Every row gives one point. Each copy is the shape, with its points in the same order, turned, moved and blurred by noise. Say if it was mirrored as well.

Shape (9 x 3)
[[ 31 -17  -7]
 [  7  27   8]
 [-35 -17  -5]
 [ 31  31 -13]
 [-18 -20  38]
 [-24 -34  32]
 [-27  -8  21]
 [ 22   0 -13]
 [-28  -1   4]]
Copy 1 (9 x 3)
[[ 24 -37 -20]
 [ 13  14 -16]
 [-38 -20  -5]
 [ 31   5 -41]
 [-12 -15  32]
 [-21 -27  33]
 [-22  -6  14]
 [ 16 -20 -29]
 [-26  -4  -3]]
Copy 1 is: only turned
Copy 2 (9 x 3)
[[ 16  24 -13]
 [ 22 -14  20]
 [-34   4  15]
 [ 42 -18  -5]
 [-17  31  38]
 [-32  38  30]
 [-21  14  32]
 [ 19   2 -13]
 [-19  -3  20]]
Copy 2 is: mirrored
Copy 3 (9 x 3)
[[ 32  -7 -17]
 [  1  15  23]
 [-24 -35  -2]
 [  7  37  -2]
 [  8 -46  31]
 [  6 -60  21]
 [-14 -34  24]
 [ 12   7 -12]
 [-23 -23  12]]
Copy 3 is: only turned

Shape (9 x 4)
[[ -6  10 -14 -16]
 [-10  -6  11  -1]
 [ 28 -46  37   4]
 [  2  48  18   5]
 [ -8  -9  -4  -6]
 [  2  -3  16 -33]
 [ -7  -8  -3  31]
 [ 17   8 -30   9]
 [ 32  -4   1 -32]]
Copy 1 (9 x 4)
[[ 19  -5   3  26]
 [ -9  -7   8   6]
 [ -8 -15 -10 -54]
 [  7  30  42  17]
 [  1 -14  -6  16]
 [ 25 -24  18  -2]
 [-23  11 -12  11]
 [ 19  23 -21  20]
 [ 44  -6  -2 -10]]
Copy 1 is: mirrored
Copy 2 (9 x 4)
[[ 11  20   1  -7]
 [-18   1  12  -8]
 [-19 -47  38 -30]
 [  1  38  44  21]
 [ -7   5  -2  -6]
 [ -2  15  23 -33]
 [-23  -8   5  20]
 [ 24  -9   3  23]
 [ 24  -3  25 -25]]
Copy 2 is: only turned
Copy 3 (9 x 4)
[[ 24 -10  -2 -13]
 [  0 -10   8   7]
 [-60 -22  -4   2]
 [ 22  35 -11  16]
 [  7 -21   3  -3]
 [ -5   1  13 -25]
 [  6 -27 -10  30]
 [ 24 -20 -38  -1]
 [-12  -2 -16 -38]]
Copy 3 is: mirrored
Copy 4 (9 x 4)
[[ 24   0   1 -14]
 [ -6   2   4   1]
 [-29  35  -4  45]
 [ 18 -14  52  -5]
 [  6   2  -7  -1]
 [  7  33  11  -8]
 [ -5 -26  -5  18]
 [ 36 -15  -4  17]
 [ 29  39   5  14]]
Copy 4 is: mirrored

Shape (12 x 6)
[[ 22 -13   4 -43  13  28]
 [-24  16 -21  27   0  25]
 [-18 -17  21  -5  20   8]
 [-27   8  -4  18  -3   3]
 [-23  27  12  -4  -3  23]
 [ 29  10  -6 -16  -1 -36]
 [ 41  -4  -6 -15 -18 -13]
 [-22  -6  -4   5 -14 -23]
 [-30  29 -10   1  -6 -16]
 [ 12 -23   8 -47   9  18]
 [  8 -13   1 -10 -19  20]
 [ 14  17  30  32   6  11]]
Copy 1 (12 x 6)
[[ 13   5   5  24  57   6]
 [-17   2 -43   3 -17   6]
 [-19  -8  18   9  18  24]
 [-21   3 -10  -2 -13   2]
 [-21  29 -16  20   3   2]
 [ 39  14  18 -20   7 -15]
 [ 38  -2  11   6  18 -30]
 [-18  -7   7 -21  -6 -16]
 [-20  26  -9 -20 -17  -9]
 [  0   2  12  27  60   3]
 [  3  -2  -9  22  28 -15]
 [  4   6   7  31 -23  15]]
Copy 1 is: mirrored
Copy 2 (12 x 6)
[[ -3 -28  18 -50 -13   3]
 [-17   7  -8  15  34  26]
 [-35  -5   3 -13  -5 -12]
 [-22   5   4  19  15   5]
 [-11  12  28  -3  23   5]
 [ 35 -12 -15   3 -23 -20]
 [ 33 -12  -8 -12 -33   5]
 [ -7  -5  -1  33 -12  -5]
 [  8  -1  11  30  20 -13]
 [-10 -37  16 -39 -22  -2]
 [ -8  -5   6 -11 -18  24]
 [ -7  47 -11 -19   1  -4]]
Copy 2 is: mirrored

Shape (12 x 8)
[[ -4 -21 -13  -1  14 -10   9  21]
 [ 17  14 -11 -36 -25  54 -18  -9]
 [-24  -1  22   4  10  -2  -9  -3]
 [  5  -4  -1   6  46   1  14  24]
 [-17   1  -8  26  20  10   1  23]
 [-13  -9   7  -2  -6 -14  19   0]
 [-34  15  -8   1  10  -4   5   3]
 [-13 -14  -5  11   6  -2  12 -23]
 [-19   0   3  13  15 -20   0 -17]
 [-11  18  12  23  14  -9  18   1]
 [-14  -1  11  26  -2 -13   1  -4]
 [ 15  24 -12 -23 -26  18 -31 -14]]
Copy 1 (12 x 8)
[[-19 -21 -13  -7   5 -14  17  -5]
 [ 10  12  -7  -7   4  60 -31 -18]
 [ -7   1  29   1   3  -9  10  -4]
 [ -9 -36  -2 -15  33 -35  -6   0]
 [-18 -36  12  18   9 -13  -7  -1]
 [-13  12  -7  14  10 -11  24   0]
 [-33   0  19  15  12  -9   4 -21]
 [  6   1   9  11   5 -11  29 -24]
 [ -6   0  18   8  -1 -32  13 -26]
 [-11  -2  12  26  22 -32  -1  -4]
 [ -2  -1  14  26  -4 -27  11  -3]
 [  4  25  -2   1  -7  27 -38 -28]]
Copy 1 is: only turned
Copy 2 (12 x 8)
[[-17   1   3 -17  15   7  10  16]
 [ 22 -50   9 -29 -23  27  -7 -45]
 [ 16  20   4 -25   4 -13 -14 -11]
 [  7   2  23 -19  38  -3  24  12]
 [  2  17  32 -12  20  12   1   1]
 [ -7  12  -5  -7  -8 -12   9  -2]
 [-18  15  24 -26   3 -12  -8 -21]
 [ -6  12  -8   8   9  -4  -1 -20]
 [ -4  16   4   0  14 -24 -13 -11]
 [  9  20  27   1   3 -24   6  -5]
 [  5  22  12   4   0 -12 -13   2]
 [ 11 -46  13 -17 -23  -1 -32 -31]]
Copy 2 is: mirrored
Copy 3 (12 x 8)
[[-13 -17  11   5  10 -21  15  15]
 [ -4 -11 -45 -12  34  36  -8 -32]
 [-21  -2  16   0 -21   7  16 -16]
 [  8   2  21  -1  13 -14  41  14]
 [  5  -7  26  16  -1  10  15  14]
 [-18 -10  -7  13 -19 -20  12  -3]
 [-27  11   7  25  -7  10  16   6]
 [-15  -7 -11  -5 -25  -2  10  16]
 [-24  13  10  -4 -26  -4   9   9]
 [  4  17   8  17 -26  -6  18   3]
 [ -6  -2  14   8 -30  -6  -2   0]
 [-12  12 -26 -10  21  22 -29 -28]]
Copy 3 is: mirrored
Copy 4 (12 x 8)
[[ 11   2 -18 -11  -1 -14  33  -4]
 [ -7  28 -13  22 -12  -4 -47  34]
 [-30  -6   1 -23   1   3  13  -3]
 [ 28 -10 -10 -33  17  -3  15  -8]
 [  6 -13   0 -14  23   3  28  17]
 [-11  17   1  -6  -8   1  28 -16]
 [ -9   5   5 -23  -8  17  28  17]
 [-16  15 -19  -4   7  22  24 -11]
 [-19  -7  -9 -16  -5  26  27 -12]
 [ -1  -5  20 -15   7  23  23 -11]
 [-21 -10   5  -1   5  12  30 -12]
 [-13   2  -8  25 -32  10 -29  24]]
Copy 4 is: mirrored
